Rows are points. Before rounding, the points of a table are all equally far from one centre. They may lie mostly on one side of it. Write the centre, to within rounding.

Points (8 x 2):
[[  4.2  19.1]
 [ 16.4  20.1]
 [  5.1  19.4]
 [ 28.8  11.1]
 [ 27.8 -11.1]
 [ -5.3  -9.1]
 [ 31.6  -1.3]
 [ 27.9 -10.9]]
Centre: [11.9  0.8]

Points (16 x 11):
[[ 14.7 -15.6   1.0   9.1   4.0 -29.9  -1.1  11.3 -36.3   2.7  28.3]
 [ 14.2 -32.4  20.5  -2.5   1.7  -8.7  -3.3   5.4 -38.6   8.0  22.7]
 [ 13.5   7.6   2.3  -1.4   5.8 -13.1  -7.8  -8.2 -25.5  15.8  36.7]
 [  8.0  -5.9   8.0  -3.3   3.1 -37.5  -5.0  -2.1 -39.2   9.6  35.8]
 [ -5.0 -13.8   9.1  -3.4  -9.1 -14.3  -3.4   5.0 -35.2  10.2  42.4]
 [ 12.1 -13.9  11.7   8.6  19.8 -23.1 -18.8  -9.4 -20.8  11.9  31.6]
 [ 13.4 -12.3   8.0 -14.6  25.6 -29.0   1.7   2.7 -34.8  -5.0  31.0]
 [  5.0 -30.2  -3.2 -17.9 -14.9  -9.3  -4.2   4.6 -23.7  -0.4  33.4]
 [ 14.6   9.8  18.2  -9.6   2.9 -17.6   8.4  19.3 -29.2   8.7  17.2]
 [  9.1  -7.7   5.1 -11.6  -9.4 -19.6   5.2   0.1 -44.2  -3.7  32.9]
 [ 13.5 -19.1   1.5   6.6   4.9 -28.1  -2.7  17.5  -6.9 -10.4  25.4]
 [ -1.6 -29.3  21.1 -12.6  12.3 -15.5 -11.1   2.3 -38.7  14.6  31.0]
 [ 15.8 -13.4  25.3  -0.8   9.7 -10.6   3.5   8.5 -40.6  -1.9  23.1]
 [ -9.9 -23.4   9.2   2.2  -2.8  -6.0  -3.7   9.1 -44.7  -2.0  10.7]
 [  9.0   3.8   9.1   1.6 -10.3 -19.9   0.5  23.2 -31.3  -2.1  16.2]
 [  5.7  -4.6  12.8  -0.6  23.3 -18.6  -6.6  28.1 -24.9   3.7  16.7]]
Centre: [  1.1 -11.7   8.2 -10.2   4.0 -18.3  -3.9  -0.8 -18.4   4.2  13.8]
